Every row gives one point. Two turns around zero, p and q, are shown by what they do to some points. Where does a point land after both, in the order given? Backwards means that the second turn is done in reverse. Each puzzle has new turns, and all numbers are rounded.
(in the rows, 128 means zero)

Turn p:
[108 156 160] -> [132  94  96]
[ 91  78 154] -> [164  89 169]
[153 148 118] -> [104 146 114]
[163 112  98] -> [107 166 151]
[125 146 110] -> [133 146 110]
Turn q:
[107 138 145] -> [120 153 116]
[152 116 130] -> [150 115 136]
[104 126  85] -> [ 85 113 146]
[173 158 175] -> [181 127  79]
[104 102 105] -> [104 132 163]
Where do these land?
q, then p: [136 103 145] -> [ 99 119 122]
q, then p: [137 140  80] -> [160 115 165]
q, then p backwards: [ 99 143 102] -> [166 138 142]
p, then q: [141 125 186] -> [125 159 179]

Turn p:
[138 134 172  94] -> [112  91 122 167]
[ 98 119  90 174] -> [125 175 143  82]
[138 106 182 105] -> [107  78 147 155]
[102 153  87 137] -> [134 180 112 120]
[124 150  95 147] -> [139 159 107 108]
[140  86 127 111] -> [149 110 165 136]
[155 148 142 129] -> [131 104 101 127]
Turn q:
[113 110 156  72] -> [129 122  84  78]
[117 140  98 137] -> [123 156 148 135]
[125 132 170  94] -> [130 115  77 113]
[164 147  83 164] -> [ 95 132 176 168]
[ 83 126 132 129] -> [162 154 122 116]
[132  94 143 132] -> [144  99 134 111]
[161 147 115 167] -> [112 117 154 174]
Where do these land?
p, then q: [150 179 103 105] -> [ 91 140 176 149]
p, then q: [114 123 176 134] -> [172 139 130 106]
q, then p backwards: [111 102 124 116] -> [139 116 113 153]
q, then p backwards: [170 130  90 119] -> [ 93 111 168 140]
q, then p: [ 95 106 147 166] -> [153  79 115 113]

Turn p:
[128 175 106 101 100 156 161  89] -> [169 161 120  96 126  68 121 140]
[147  93 148 101 143 144 128  90] -> [ 83 120 114 140 133  89 140 150]
[ 82  93  71 110 143  85  96 136] -> [158  89 167 188  90 145 135 155]
[103 147 142 122 162  96 106 156] -> [129 126 136 130  89 168 163 114]
[137 136 153 156 107 181 134 138] -> [132 138  86 113 175 128 121 104]
[175 168 114 159 118 119  93 110] -> [137 126 148  70 160 150 134 164]
[ 89 125 151 159  89 132 160 134] -> [145 139 138 141 154 116 116  65]
[153 108 128  94 141  96 116 168] -> [ 97 148 134 152  97 166 118 155]
[138 106 140 150 149 144 157 130] -> [101 106 108 122 130 121 105 106]
Turn q:
[161 137 135  86 120 103 150  87] -> [112 107 139 105 130 184 155 153]
[155 152 165 121 175 121  97 151] -> [106  90 139 127 175 102 100 156]
[103 143  83 148  95 120 134  99] -> [119 136 104 122  70 130 153 104]
[134  78 101  90  98 152 115 109] -> [125 192 148  98 135 148 157 118]
[149 112 130 164 102 170 114 151] -> [139 162  94 118 149 122  92  98]
[108 118  85 106 106 140 167 156] -> [132 160 162 151  90 153 118  99]
[157 159 158 141 171 153 101 114] -> [116  80 119 102 176 104 118 119]
[ 82 124 162 165 162 135 140 142] -> [175 103 124 166 137  86 128 122]
[109  95  82 168 131 104 154 131] -> [169 145 130 118  65 112 118 132]
[ 85 155 164  97 113 126 115 112] -> [105 116 122 172 148 129 177 128]
[165 135 141 121 137  84 121 155] -> [109 116 131 127 132 137  93 179]
Where do these land?
p, then q backwards: [ 83  88 165 162 105  88 117 165] -> [102 161 137  76 112 180 172 147]
p, then q: [153 154 108 139  94 111 138 121] -> [ 95 112 138 134 168 127 122 145]
p, then q: [128 115 153 176 156 118 143 110] -> [156 143 147 124 136 124 182 139]
p, then q backwards: [151 137 130 109 114 165 162 117] -> [139 113 124 165 121 132  86 144]
q, then p: [121 108 132  79 150 148 103  86] -> [ 97 144 113 119  78 100 129  91]
q, then p: [115 137  67 148 120  76 172 119] -> [147 183 140 157 193 121 104 130]
q, then p: [117 139 172  86 128 126 132 131] -> [114  93  99 121 122 137 119  89]
p, then q: [168 132 115 118 135 145 122 152] -> [ 99 148 146 136 126 109 110 105]
q, then p: [117 143 111 134 150 176  62 152] -> [127 109 188 123  86 119 178 121]

Turn p:
[129 170  57 122  96 170  88 147 118 101 165] -> [ 70 112  86 144 122  92  73 109 183 146 132]
[160  75 189 143 145 108  87 140 160 119 102] -> [132 151 122 167 119 182 168 159  68 155 137]
[163 139 121 137  67  78 174 163 146  99 123] -> [197  96  54 135 131 106 120 126 110 131 117]
[106  70 130 160 122 138 113 100 114 125  84] -> [147 194 144 117 119 153 144 145 144 167 120]
[120 131 170 123 131 124 142 106  93 141 136] -> [142 103 168 109 121 134 143 158 134 123 125]
[127 109 168 117 126 130 124  57 145 169 182] -> [101 126 154 132 134 132 183 185 145  76  93]
[137 148  93 135 129 116 105 125  91 100 135] -> [132 118 122 149 117 124 104 121 172 138 163]
[126  90 102  98 138 149 125 164 141 101 129] -> [105 152 112 136  93  96 134  98 103 150 135]
[134 142 123 106 144 154 160 143 126 192  64] -> [136 139 152  76 114 167  92  84  96 100  99]
[103 136 105 144 128  94 116 142 115 129 143] -> [146 128 142 163 148 107 110 119 146 134 131]
[ 97 187 131 106 139 113 130 131 145 114 125] -> [122 112 134 116 165 103  93 134 111 104 163]
[133 135 140 135 170 110 120 100 143 120 125] -> [125 137 140 136 148 148 151 133 125 105 165]
[131 132 134 138 129 180 181 147 126 154 149] -> [111  95 132  82 132 122 150  92 128 135  86]
Turn q:
[179 104 119 127 141 113 100 148 133  89 149] -> [112 148 117 106 109 139 116 186 138  92 116]
[ 90 109 168 109 141 172 100 137  90 103 161] -> [115 165 188 141  88 110 118 120 152 149  90]
[ 87 108 139 119 160 160 103 155 116 100 127] -> [115 156 172 113  88 128 113  96 137 116 106]
[106 118 169 116  96 119 101 140 172 131 144] -> [ 97 132 102 138  84  82 151 122 129 139 130]
[164  93 103 135 136 145  98 162 150 133 110] -> [111 109 115 115 118 135 128 134 145  61 106]
[113 179 152 144 135 134 150  75 106 140 115] -> [172 126 151 123 164 116 142 113 138 178 157]
[101 160  97  83 156 117 112  97 158 143 109] -> [138 124 108  89 120 169 176  91 118 155 123]
[ 99 116  93 165 142  94 124 161  88 165 114] -> [120  66 151 110 131 140  77 114  90 126 123]
[138 173 106 125  91 148 118 138 135 113  91] -> [130 142  85 106 169 116 116  98 153 126 114]
[116  90 113 152  85 147 166  77  86 146 117] -> [106  98 156 189 175 150 114 119 156 148 156]
[172  91 108 132 121 120 165  93 133 112  90] -> [134 124 109 153 151 175 125 145 157  97 176]
[156 128 127 166 139 134 140 139 164 141 155] -> [127 123 132 127 145 100 153 155 101  88 137]
[106 162 147 144  90 103 155 141 170 145 165] -> [115 133  97 144 139  74 146 127  74 152 144]
[164 160 151  74 160  85 158 129  91 132 143] -> [200 144 110 136 108 158 117 170 105 164 112]
Where do these land?
p, then q: [170 128 125 158 149  99 115  87  97 103 133] -> [108 156 132 154 155 102 163 146 106  83 128]
q, then p: [ 87 131  86 149 127 126 169 151 170 136 138] -> [137 121 177 110 117 109 140 137 184 137 162]
p, then q: [127 165 152 114 115 124 123 158 174 169  70] -> [142 132 166  91 123 153  96 122 184 137  78]
q, then p: [100 170 100 115  84 110  81  85 102 118 150] -> [113 163 185 120 135 129 101 100  98  80  88]
p, then q: [173 149 135  94 113 168  90 169 126 176 132] -> [ 74 107 151 131 122 125 102  74 185 137 124]
p, then q: [127  89 136  92 169 128 131 119 148 105 153] -> [128 149 132 156 147 119  97 135  91 168 151]
p, then q: [171 150 156 160 119 124 117 114 164 103 146] -> [111 135 164 136 145 159 122 113  94  81 112]
q, then p backwards: [111  82 168 187 144 123 137 100 151 177 133] -> [127 141 159  91 182  97 131 135  92 100 184]
q, then p: [110 153 130 108 139 132 165 112 130 109 156] -> [128  84 149 108 139 151 115 116 146 114 124]
q, then p: [138 100 112 124 122 165 138 149  94 127  81] -> [ 93 163 100 129 145 158 145 151 130 145 158]
q, then p: [133 113  96 123  87 113 141 150  90 123 124] -> [ 97 166 148 149 139 148 108 117 141 157 134]
q, then p: [ 89 106 141 112 169 123 129 142  93  91 120] -> [ 98 106 121 117 128 148 101 190 130 134 109]

Turn p:
[148 116 130 188 152 116 128 142 125 124 116 120 163 125] -> [123  79 120 103 100 128 125 146 108 139 142 103 159 128]
[ 78  69 114 154 120 147 137 129 123 139  92 169  96 161] -> [178 183 122 134 137  98 100 154  90 160 169 118 146 130]
[113 119 152 114  91 114 144 102 147  92 140 124 124 111] -> [151 134 147 139 131 144 140  90 114 118 112 169 147 144]
[102 150 125 105 167 138 138 148 107 106 117 114 115 102] -> [119 124 157 140 158 106 126 148 159 104 118 127 150  97]
[ 71 192 122  95 133 128 133 135 140 100 164 119 114 140] -> [100 160 116 180 149 140 116 137 150  85  81 153 151 116]
[158 133 101 127 153 117  76  73 124  99 170 140 176 112] -> [110 111 130  82 100 161  77  78 149  82 115 101 126 145]
[ 99 103 127 128  77 116 141 190  95 188 122 121 109 109] -> [176 120  85 131 196 121 172 168 116 148 143 133 103 126]
[155 177 138 112 114 109 143 124 153 126  97 139 156 110] -> [126 107 147 149  87 120 170 127 132  96 105 125 108 147]
[132 117 136 126 121 112  76 146 133 131  90 107 109 126] -> [143 133 128  88 130 101 138 140 129 157  83 123 120 126]
[141 112 146 152 119 117  87 105  68 186  55 123  98 126] -> [168 103 156  98 144  92 102 164  92 175 113 101  57 125]
[146 125 110 107 119 104 134 116 141  91 152 153 108 149] -> [146 150 119 152 103 145 120  83 156 135 120 127 137 124]
[139 112 150 139 132 151 134 121  95 100 153 126 145 194] -> [116 119 117 134 103 148  72 139 148 161 156 169 138 138]
[122 149 131 114 121 157 110 137 139 115 133 176 118 111] -> [142 167 131 121 108 137 135 138 137  88 129 139 116 102]
[157  95  94 106 136 148 182 123 194 138 128  77 160 139] -> [ 65 138 139 134 130 124 181  95 139 155 169 113 159 186]
[133 133  91 123  88 156 133  93 136 133 150 111  75 114] -> [125 174 155 139 162 184 138 107 118 145 120 115 107 127]
[155 147 180 158 205 119 151 165 127 180 170 130 180 122] -> [ 60  47  78 124 109 100 133 136 113 100 172 134 123  85]
Turn q:
[129 103 116 158 170 103 159 125 148 152 148  98 131 129] -> [125 154 141  98 144 109 176 134 124 131 148 142 144  87]
[160 146  85  95 148 147  99 119  95 103 102 138 119 162] -> [175 121 121 126 132 142 125 125 164 101  67  96 127 148]
[105 115 180 171  81 136 136 112 102 139  95  84 126 131] -> [118 180 128 129 125 118  97 100  87 134 169 114  70 134]
[116 164 133  83 150 113 115 155 129  82 177 129  79 120] -> [ 93  86 100 140  90  98 169 144 153 143  81 135 123 154]
[128 110 175 157 142 138 143 131 165 150 100 118 122  86] -> [120 146  95 108 156 112 122 136  82 146 177 144 144 138]
[141  92 101 113 141 119 140 174 174 151 133 102 125 121] -> [116 112 153  81 139 141 167 166  93 115 129 139 149 125]
[151 168  81 142 120 135 117 121  77 123 124 175 108 133] -> [148 131 116 129 120 167  98 125 192 157  89 104 126 120]
[155 172 107  89 162 135 107 111 102 114 160 136 145 126] -> [157  95  96 150 102 125 143 137 179 101 106 112 141 113]
[120  79 163 132 128 117 165 153 116 163 120 128 153 114] -> [125 106 147  95 139 112 115 107  80 142 167 126 127  95]
[156 117 131 120 118  87 139 155 180 168 145  96 144 105] -> [112 104 134 109 146 145 163 178  97 114 165 160 116 100]
[ 73 138 140 165 107 135 122 130 116 114  90 125 164 118] -> [123 160 147 121 111 106  68 110 136 121 161 148 119 151]
[132 140 112  89 150  82  78  96 113  83 151 162 101 123] -> [169  94 126 177 116 105 154 144 173 159  82 146 121 149]
[ 79 118 128 128  81 186 115 103 127 158 121 132 122 138] -> [115 169 145 165  96 148  81 121  84 123 121 107 145 133]
[175 139 102 139 144 141  83 125  98  74 164 168 136 152] -> [149 101 137 157 137 139 147 123 210 134 116  77 140 156]
[143  95 127 120 117 117 197 129 177 127 132 105 140 103] -> [114 119 129 100 138 159 173 103  86 118 160 175 140 117]
[ 85 151 166 148  88 158 132 109 129 147  87 153 134 187] -> [ 92 169 135 165 156 123  51  95 109 109 113 121 116 128]
Where do these land?
q, then p backwards: [163 150 111 127 168 167  82 142 127 104 106 118 144 128] -> [103 125  74 117 120 112 107 156 112 118 113 143 180 118]
p, then q: [161 107 122 159 148 134 133 115 151 102 159 107 126 164] -> [132 146 150 165  93 138  94 140 104 106 145 122 145 103]
p, then q: [ 78 123  93 126 101 170 135 161 171 154 166 151 141 107] -> [101 121 109 102  87 131 143  97 200  92 104 131 154 125]
q, then p: [133 101 168  91 135 107 111 140 112 116 123 101  76  96] -> [162 114 112 163 161 119 125 127 144 186 146 102  98 130]
p, then q: [136 102 135 160  76  98  80  96 180 147  96 148 142  78] -> [171 108  99 125 120 158 133  66 114 106  77 105  65 112]
q, then p: [112  93 160  79 167 111 165 108 123 145  82 146 134 156] -> [166  79 169 111 116  95  86  93 141 121 130  93 107 123]
q, then p backwards: [ 96 179 106 129 116 112 151 119 107 102 109 117 110 112] -> [150 138 154  93 112 130  85 125 140 111 147 143 131 169]
p, then q: [165 129 156 148 155 151 133 115 154 166 166 144 105  88] -> [138 131 103 142  53 124 139  99 111 172 127 137 136 123]
p, then q: [140  94 119 157 123 156 133 115  92 117 115 115 162 151] -> [108 100 156 153 130 119 133 153 108 108 126  79 133 116]
q, then p: [ 99 160 124 106 158  91 134 125 101  86 148 126 155 151] -> [168 142 136 137  96 113 153  76  92 133 108 126 149 139]
q, then p: [163 168  84 114 126 152 151 162 103  93 125 132 136 119] -> [114 194 155 114 122 126 149 114 147 139 137 142 141 174]
q, then p backwards: [119 111 169 189  95 112 146 124 159 158 114 142 130 141] -> [106 100 131 123 145 179 153  98 120 163 154 105  89 140]
q, then p: [ 95 110 101  96 168 125 141 126 136 168 140 100  98 162] -> [171  78 168 149 133 100 156 153 141 104 116 132 127 137]
q, then p: [ 90 144 162  83  79  94 164 154 107 154 161 107 154 133] -> [211 150 142 109 179 144 115 110  96 123 120 153 134 101]
q, then p: [147  97 120 121 146 112  78 141 105 143  81 167 140 118] -> [106 101 108  77 107  96 137 115 158 168 130 125 101 113]
q, then p: [151 181 119 162  86 156 111 104 121  94 158 128  94 146] -> [ 83 180 135 150 126 156 142 171  84 145 110 111 154 136]

Turn p:
[145 147 150  84 116 135 150 129 119 125 104 130 146  67] -> [127 135  99 101  97 166  99 163 126 157 127 110  93 126]
[156 190  90  93 139 155  69 112 127 133 123 112 135 196] -> [158 135 174 166  82 112 199 163 113 150 117 168 138 164]
[128  79 107 142  97 105 116 155 161 110 123 138 110 131] -> [116  93 103 115 147 143 137  94 164  96 123 145 149 144]
[127  98 111 163 129 100 125 110 126 157 129 128 115 121] -> [124 122 115 114 153 105 149  96 122 111 121  94 132 129]
[121 132 177 116 113 155 126 139  92 147  88 111 152 106] -> [120 127 136  98 100 160 108 170  89 119 157 105 131 111]
[125 102 148 152 105  87 145 130 140 152 121 160 130 132] -> [114 115  81 107 159 115 141 118 131 117 147 124 139  98]
[101  80 106 159 122 144 181 131 138 123 116 164 121 132] -> [107 149  96 135 137 145 108  66 132 113 121 126 164  96]
[107  89 148 177 115 122 147 104 162  84 133 122  89 142] -> [134  92 122 131 145 106  90  54 129 103 149 152 129 119]
[120 122 166  90 112 168 135 119 128 157 162 124 168  79] -> [110 167 149  64 126 154 105 155 116 138 116 138  89 104]
[175 146  76 126 160 128 110 118 128 139 128  81 117 157] -> [127 127 167 160 104 108 180 115 140 152 125 105 122 176]
[131 204 127 148 152 148 103 165 140 106 137 102 173 142] -> [147 146 174 144  86  88 112 185 170 135 142 140 153 140]
[129 196  98  93 140 110 125 120 128 119 140  81 146 185] -> [184 144 172 165 120 120 169 152 150 176 156 143 128 149]
[ 81  69 132 151 152  99 125 114 141  98 114 159 129 110] -> [144 101 106 137 150 133 106  91 143  74 101 113 124  79]
[125 133 160  90 110 147 132 158  57 129 154 122 149  90] -> [112 134 152 101 152 175  87 189 101 157 116 113 129 127]
[ 91  95 124 140 144 116 142 136 159 148 129 150  50 122] -> [116 147  86 155 170 127 120  82 119  71 134 133 109 149]
[130 117 117 147  96 117 131  97 106 139 130 173  94  86] -> [128 122  72 102 150 117 114 109  89 133  89 116 131 139]
[184 177 141 104 173 139 112 138 123 112 143 119 151 177] -> [110 119 172 179  97 102 152 177 140 171 136 151 115 127]
Turn q:
[126 159 135  99 127 137 131 118 137 156 158 157 132 129] -> [171 125 145 124 106 123 131 130  97 124 123 131 134  97]
[125 126 129 109 148 159 110 131 133 125 125 145  65 157] -> [154 130 112 122 170 138 148  76 103 141 126 125 150 126]
[130 132  91 182  71 134 155 147 131 124 125 112 148 170] -> [ 92 138 179 133 157  99 130 131 138  90 140  97  77 139]
[ 79 156 103 185 153 123 163 127 150 122 125 141 171 195] -> [129 147 158  77  97 137 135  91 159  90 135  71  65 131]
[148 120 137 100 139 120 118 169 111 147 105 151 124 130] -> [125  92 109 141 141 139  96 114 117 126  97 131 138 107]
[ 82 122 116 170 113 145 169 142 132 186 107 115 137 152] -> [141 104 147 138 125 105 120 124 136 115 141  45  94 157]
[176 143 180 112 107 101 130  97 148  99 137 127 130  97] -> [117 129 168 127 110 141 129 156 126 175 122 194 146 126]
[ 86 165 103 202 117 134 107 168 130 144 159 122 164 156] -> [114 152 156 121 123 103 146 127 175  87 137  55 108  78]
[164 138 158 123 147 110 137 123 152 101 139  83 109  72] -> [137 132 132 107 138 122 119 167 168 174 129 177 164 144]
[ 91  94 121 173 116 113 164 137  99 119 171 132 131 151] -> [ 99 152 136 101 135 142 151 163 115 103 110  67 113 150]
[118 151  96 102 135 117 120 112 114 112 115 161  96  85] -> [152 173 107 151 113 120 110 108 116 120 101 154 160 141]
[ 55 135 132 159  89 131 116 139  98 136 110 104 151 174] -> [ 71 124 137 128 101  93 143 100 123 110 153  55 120 129]
[181  93 154 132 137  70 107  98 167 122 117 124 120  93] -> [124 103 138 154 120 173 150 153 170 154 106 191 144 154]
[150 133 134  98 158 150 134 126  72 122 111 130 121 124] -> [125 130  76 120 136 114 104 120  97 158 110 144 115 118]
[130 107 123  44 145 147 116 150 153 111 117 139 125 104] -> [151 104  95 123 137 152  88 116 101 107 155 173 174 125]
[182  92 161 125 128 151 100  90 147 108 121 131 140  63] -> [130 137 114 173 131 172 124 169 138 179 161 188 134 125]
[153 110 102  61 147 132 101 102 102 143 135 104 111 124] -> [146 104  66 136 135 104 152 132  97 120 127 178 140 132]
Where do these land?
p, then q: [164 106  86  77 104  51 111 126  87  65  85 150  88 101] -> [138  92  79 163 211 147 137 120 141 101 167 108  53 178]
q, then p: [ 98 117 113 123 174  99 150 146  91 136 115 128 117 118] -> [160 114 138 137  94 158 173 115 143 126 130 125 149 150]
p, then q: [129 122 104 105 123  70 103 113  75  80 137 204 140  99] -> [132  93  68 181 165 142  76 112 181 114 128 130  93 158]
q, then p: [139 135 154 103 108 159 168 118 179 136 109 110 163 149] -> [ 85 102 146 116 184 129 133 136  97 122 114 163  97 127]
q, then p backwards: [178 121 147 143 122 161 133 116 160 175  97 102 145 144] -> [153 134 162 101 143  77 131 108 134  86 145  93 118 150]
q, then p: [ 59 149 128 163 127 130 105 112 121 148 120 132 123 100] -> [158 131 146  80 119  99 134 116 151 160 171 125 141 148]
p, then q backwards: [ 71 107 112 154 172 140  99 119 128 100 148 116 126 122] -> [131 162  83 134 104 111 140 168 154 151 123 169 116 132]
p, then q backwards: [166 119 157 129  96 145 160 112 146 149 155  89 140 110] -> [125 149 166 138 135 148 156 116 129  81 113  99 147 166]
p, then q: [195 157 154 136 133 124 150 129 162 118 117 130 134 125] -> [142 115 161 154 127 124 159 140 121  81 114  98 161 148]
q, then p: [171 140 106  55 128 104  92  96  81 102 137 160 133 116] -> [147 127  57 136 119 137 114 146 104 142  66 109 187 111]
p, then q backwards: [109 131  95 134 139 162 143 143 148 145 144 140  99 124] -> [117 134  91 138 120 117 125 118 117  88 108 147 105 113]
q, then p: [ 69 123 173 133 141 133 108 141 133 145 143 116  77 140] -> [131 152 175  93 115 147 152 114 142 164 154  93 113  99]
q, then p: [160 152 125 118 114 136 131 178 139 129 115  93 152 125] -> [128 102 120 126 154 122 128 142 155  81 102 129  92 118]
p, then q: [156 156 125 150 111 156 163 121 117 121 120 105 137 167] -> [130 109 153 144  90 117 153 167 108 124 121 104 115 103]
p, then q: [ 92  94 167 164 119 182 112 137 132 149 149 148 144 139] -> [ 99 167 106 118  72 146  97 123 110 138 128 145 168 104]
q, then p backwards: [ 91 119 103 159 137  98 120 142 150 151 158 125 130 170] -> [120  88 100 136 146 103  88 133 141 156 103 102 149 115]
